Rows are points. Each copy is the shape, with its points in the same order, stretched, turned, moved and blurred by noise. Say if it was mirrored as well.

Shape (6 x 2):
[[ 2.5  2.4]
 [-2.7 -1.3]
 [ 3.0 -0.7]
 [ 0.4 -1.3]
 [-3.9 -5.2]
 [ 2.2  1.1]]
Copy 1 (6 x 2):
[[-1.9 -1.2]
 [ 4.1  2.7]
 [ 0.5 -2.5]
 [ 2.1 -0.5]
 [ 8.3  1.2]
 [-0.9 -0.9]]
Copy 1 is: mirrored
Copy 2 (6 x 2):
[[ 2.9  0.7]
 [-3.7 -0.5]
 [ 1.2  2.6]
 [-1.6  1.3]
 [-7.2  0.8]
 [ 1.6  1.1]]
Copy 2 is: mirrored

Shape (7 x 4):
[[-3.3  1.2  2.7 -2.6]
 [ 2.7 -1.9  0.5  0.3]
 [ 1.5  2.6  1.2 -2.2]
 [ 2.4 -0.1  1.4 -4.1]
 [-2.5  0.0 -4.3  1.5]
 [-0.1 -4.1  4.9  0.3]
 [ 3.7 -1.4  5.8 -0.2]]
Copy 1 (7 x 4):
[[-1.4 -3.5  1.6 -1.8]
 [ 3.5  0.1 -1.5 -0.1]
 [ 0.6 -0.4 -2.2 -2.7]
 [ 1.8 -2.5 -3.7 -1.8]
 [-2.1  3.6 -0.9  2.8]
 [ 3.6 -4.5  4.2  0.4]
 [ 5.1 -3.0  2.1 -2.5]]
Copy 1 is: only turned
Copy 2 (7 x 4):
[[-1.8 -1.6  4.4  0.7]
 [ 2.6 -0.5 -0.3 -3.3]
 [ 0.4  1.7  3.2 -1.5]
 [-1.1  0.9  2.9 -4.9]
 [-1.1 -0.5 -3.6  3.7]
 [ 2.7 -4.0  3.1 -4.0]
 [ 4.8 -1.0  4.8 -5.6]]
Copy 2 is: only turned
Copy 3 (7 x 4):
[[-4.0  0.5  2.4 -2.6]
 [ 0.0 -0.2  1.5  3.3]
 [-0.4  3.0  1.2 -1.1]
 [ 0.7  1.1  4.8 -0.1]
 [-0.6 -3.1 -3.7 -2.9]
 [-4.3 -1.4  4.3  5.2]
 [-2.6  2.7  3.9  6.4]]
Copy 3 is: only turned

Shape (12 x 8):
[[ 1.1  1.5 -0.5  0.9  1.7 -3.3  1.7 -2.5]
 [ 0.2 -2.0 -7.2  2.6  1.9 -0.1 -0.2  2.1]
 [ 2.5  2.1 -1.3 -2.7  1.0 -1.6  0.5 -0.8]
 [-1.5 -2.1 -5.6  1.3  0.1 -2.8 -2.1  7.8]
 [ 2.6  0.1 -2.7 -2.1  0.0 -3.9  2.0 -2.3]
 [ 5.6  0.1  0.2 -1.5  1.8 -0.6 -0.9 -5.0]
 [ 2.8  1.9 -0.9 -0.7 -2.7  0.6  1.1 -3.5]
 [ 3.0  3.5  2.6  5.0  2.1  1.9  1.7  2.2]
 [ 2.9  0.5  1.3  0.6  2.6  1.2  3.8  2.3]
 [-1.8 -0.3  3.6 -2.2  0.6 -1.4  0.1 -1.6]
 [-2.4 -2.2 -5.8 -1.3  2.5 -0.9  2.0  3.1]
 [ 0.8 -4.9 -5.6  2.8  0.3 -1.7  2.2  4.8]]
Copy 1 (12 x 8):
[[ 3.3  1.9 -3.0 -1.5 -0.6 -2.7  1.9 -0.9]
 [-4.1 -2.2 -7.2 -2.2 -0.6 -0.8 -1.0 -0.3]
 [ 4.0  2.8 -1.1 -1.1 -0.6  1.7  0.4  0.6]
 [-5.2 -1.6 -6.9 -1.9 -1.2  0.3  0.4  6.0]
 [ 4.6  0.5 -3.4 -2.4 -1.5  2.2  1.7 -0.2]
 [ 7.8  0.8 -0.9  0.0  0.5  0.9 -2.3 -1.8]
 [ 3.9  0.2  0.1  1.5 -2.1  1.6  1.2 -2.8]
 [ 1.6  4.4 -2.4  5.5  1.5 -3.7  0.9 -1.2]
 [ 1.9  3.6 -2.3  2.2  3.7  0.6  2.2 -0.6]
 [ 3.3  0.5  2.6 -1.7  1.9 -1.5  2.2  1.8]
 [-4.4 -0.3 -4.8 -5.0  0.6  1.1  2.1  0.9]
 [-4.2 -3.1 -8.9 -1.5  0.9  0.9  2.2  1.2]]
Copy 1 is: only turned
Copy 2 (12 x 8):
[[ 2.7 -1.8  0.2  0.7 -3.9 -2.6 -2.6 -1.1]
 [ 1.6 -4.6 -3.6  2.4  4.3 -0.5 -3.2 -0.6]
 [ 0.6 -0.1 -2.6 -1.8 -3.6 -1.9 -3.1  1.1]
 [-4.0 -3.5 -4.8  5.6  4.7 -1.6 -2.2  2.9]
 [ 2.3 -2.2 -2.5 -1.3 -5.5 -1.6 -2.8  2.5]
 [ 2.3 -1.9  0.6 -4.3 -5.1 -2.7 -5.0  1.8]
 [ 2.7  0.4 -1.2 -1.4 -3.2  1.6 -4.1  3.0]
 [ 4.6  3.9  1.8  2.6  3.4 -4.8 -2.5 -1.1]
 [ 3.3  1.4  0.1 -0.9  1.4 -3.2  1.5  0.7]
 [-2.7 -0.4  2.4 -0.8 -4.2  0.7  0.3 -0.6]
 [-0.9 -3.9 -4.6  0.7  2.1  0.3  0.7 -0.9]
 [ 1.4 -5.3 -2.8  4.4  3.9 -1.8  1.3  3.1]]
Copy 2 is: only turned
Copy 3 (12 x 8):
[[-5.2  1.0  0.5  0.3  1.1 -0.2  0.4 -5.2]
 [ 2.0 -0.9 -5.2  2.3 -2.6 -1.9 -4.5 -1.9]
 [-3.9  1.4 -2.8 -1.8  2.2  0.5  2.0 -3.0]
 [ 0.0 -2.3 -5.6 -0.6 -0.5 -4.8 -7.1  2.5]
 [-3.7  0.3 -2.0 -1.7  0.5 -2.1  1.8 -6.3]
 [ 0.0  3.0  0.6 -0.3  3.6  1.4  3.8 -7.3]
 [-1.7  3.7  0.7 -0.8 -0.8 -0.5  4.1 -4.0]
 [-3.1  2.5 -0.5  5.8  3.8  0.9  1.5  0.4]
 [-2.3 -2.0 -2.4  3.3  3.2  0.4  3.0 -0.5]
 [-3.8 -1.8  2.4 -3.3  2.1  0.7  2.0 -1.5]
 [-1.1 -4.4 -6.4 -0.4 -2.2 -0.6 -3.3 -0.2]
 [ 1.6 -4.2 -4.4  2.1 -1.7 -6.1 -3.9 -1.4]]
Copy 3 is: only turned

Shape (14 x 11):
[[-0.1  1.4 -0.9  1.2  2.6 -0.2  4.1  1.2 -0.2  6.0  3.2]
 [-0.3  1.6 -6.4 -3.1  0.6  0.8 -1.6  1.9 -1.3  3.2 -1.3]
 [-0.6 -0.3  1.7  3.6 -1.3 -5.1 -4.7  0.1 -3.8 -2.0 -1.0]
 [ 2.3  2.6  1.2  0.1 -2.2 -2.2  4.0 -2.8  1.1 -2.1 -1.6]
 [-0.5 -1.4  1.1  1.7 -2.5  0.8  1.9  2.2  0.4  5.0  1.1]
 [ 0.2 -4.5 -0.3 -9.6  2.0 -0.7  1.6 -0.5  0.8 -0.4  1.2]
 [-2.1  2.6 -7.4  1.5  0.4  1.7 -2.5  0.8 -6.4  2.8  3.7]
 [-3.1  4.6  1.9  0.6  0.2 -1.7 -2.0 -2.0 -1.2 -1.7  5.0]
 [-1.1  1.2 -0.2  2.5 -0.8 -1.4  4.0 -0.7 -1.8  3.6  0.7]
 [ 5.4  1.6  1.5  1.5  1.8  2.6  1.0 -4.6 -2.6 -2.0 -1.6]
 [-1.8  3.0  1.3 -1.3  1.6 -0.1  4.0  1.5 -0.2 -1.1  0.9]
 [-2.3  1.8  0.5  3.2 -4.3 -0.1  2.6 -2.1 -3.3 -3.5 -0.1]
 [-0.8 -1.3 -0.1  1.9  0.7 -0.2  0.9 -1.7  0.7 -3.1  2.8]
 [ 0.4  3.2  0.2 -4.9  1.1 -2.2  3.1  3.0  0.4 -0.9  6.0]]
Copy 1 (14 x 11):
[[-3.1  1.8 -1.8 -0.5 -3.8 -0.9 -0.6  6.9 -3.3  4.3  1.1]
 [ 1.1  0.7 -0.2 -1.4 -5.4 -1.6  1.4  1.3 -4.7 -4.8 -1.3]
 [-1.7 -2.3  6.7  2.4  3.4 -1.1 -6.5  0.9  0.5 -2.7 -0.8]
 [-1.1  2.2  2.2  6.5  2.4 -6.2 -0.6  4.1 -0.9  0.5 -2.7]
 [-1.6  3.1  2.8 -2.1 -2.2 -1.5 -1.5  3.5 -0.5  4.9  3.0]
 [-2.0 -4.6 -1.8  3.4 -1.0 -1.4  5.8 -5.0 -2.6  4.3 -3.7]
 [ 1.5 -0.5  1.5 -2.4 -3.2 -1.3  0.0  6.0 -6.6 -5.5  4.8]
 [-3.9 -1.4  0.5  3.4  2.4 -0.6 -0.3  4.4  2.9 -4.0  3.6]
 [-2.7  3.2  3.3  2.5 -1.1 -2.5 -1.5  6.7 -3.8  2.4  2.0]
 [ 5.6 -1.7 -2.1  6.4  2.6 -4.8 -3.3  1.8 -4.4 -1.1  0.2]
 [-2.4  1.8  0.3  2.7  1.2  1.5  2.6  5.6 -0.7  0.8 -1.8]
 [-0.9  3.3  6.9  4.0  5.4 -3.3 -0.5  5.5 -2.7 -2.3  2.9]
 [-2.8 -0.5 -0.1  0.3  5.9 -3.7 -1.2  1.3 -1.9 -0.4  0.0]
 [-3.1 -2.9 -0.8  1.4 -1.4 -0.7  5.6  6.1  3.1  3.6 -3.3]]
Copy 1 is: mirrored
Copy 2 (14 x 11):
[[-0.7  3.1 -2.9 -3.4  1.2  0.6 -2.8 -3.5  1.1  2.5 -0.5]
 [ 0.4  3.4 -0.9 -6.7  3.0 -5.6  0.2  0.8  1.2  1.7 -4.5]
 [ 2.9 -2.9  2.5 -1.3  3.4 -3.6  3.5 -5.1  0.2 -1.6  3.4]
 [-1.1  2.4  5.3  2.7 -1.9 -2.2 -0.5 -1.3  3.6  1.2  0.9]
 [-1.1 -0.7  0.1 -1.4 -0.1 -1.9 -0.8 -4.6 -4.8  2.7 -1.5]
 [-1.8 -3.3  5.3 -5.5 -5.1  1.3 -2.8  2.6  1.0 -1.4 -1.9]
 [ 7.1  5.2 -2.3 -7.1  4.6 -2.9  0.7 -1.3 -0.2  0.4 -0.2]
 [ 5.2  2.9 -3.1 -1.7 -2.6 -0.1  2.7 -1.9  1.7 -4.1  2.9]
 [-0.1  2.5  1.9 -2.2  0.8 -0.6 -0.1 -5.2 -0.3  3.6  0.1]
 [-0.8  4.7  4.8  4.2  5.1  2.1 -0.1  0.2  4.3 -3.8  0.9]
 [-1.2  2.9  0.6 -1.0 -3.0  1.9  0.7  1.1  2.3  3.8  0.3]
 [ 4.0  1.7  5.7  2.0 -1.3 -0.7  3.1 -2.5 -1.1  2.8  2.6]
 [ 5.0 -1.3  1.8  0.6 -0.8  1.9 -1.5 -0.2  1.5 -1.2  0.6]
 [ 0.9  1.6 -0.5 -3.9 -4.7 -0.8 -3.4  2.7  3.2  1.1  3.2]]
Copy 2 is: only turned
Copy 3 (14 x 11):
[[-2.0 -2.7 -3.0  0.2 -2.3  1.8  0.3  4.3 -3.1 -1.4 -1.9]
 [ 3.6 -3.1 -0.6  0.7 -4.2  2.1 -3.6  0.2  0.1  0.5  2.4]
 [ 0.2  5.3  1.0  2.4  2.0  1.3 -0.4 -1.6  4.0  4.8 -1.7]
 [-1.3 -0.1 -1.8  1.5  1.8 -0.4  3.9 -0.7  1.6  2.1  4.8]
 [-1.7  0.0  1.4 -3.3 -0.3  3.3  1.3  4.0 -2.4  1.5  0.1]
 [ 0.1 -6.7  4.9 -2.4 -3.2 -6.7 -1.6 -1.1  1.5  1.4 -0.5]
 [ 4.3 -0.9 -1.2  5.5 -4.7  5.8 -1.2 -0.1  0.5 -2.4 -2.1]
 [-4.1  2.8  0.2  3.1 -3.3  2.0  1.3 -2.8  3.1 -1.5 -1.9]
 [-1.1 -0.8 -3.0 -0.3 -0.9  2.8  3.1  3.2 -0.3  1.9 -0.4]
 [ 0.3 -3.8 -1.7  4.9  4.3  2.1  0.6 -3.8 -1.9  1.6  3.3]
 [-0.6  0.2 -2.8 -0.2 -2.1 -1.0  2.4 -1.9 -1.5 -0.3 -0.8]
 [ 1.5  1.8 -1.1  1.5  0.8  4.4  6.4 -3.4  2.3  1.6  0.9]
 [-1.1 -0.6  0.2  0.7  2.6  0.6  2.2 -2.1  2.4 -2.1 -1.5]
 [-2.7 -0.1  0.9  2.2 -4.8 -4.2  2.1 -0.6 -1.6 -3.0 -0.9]]
Copy 3 is: only turned
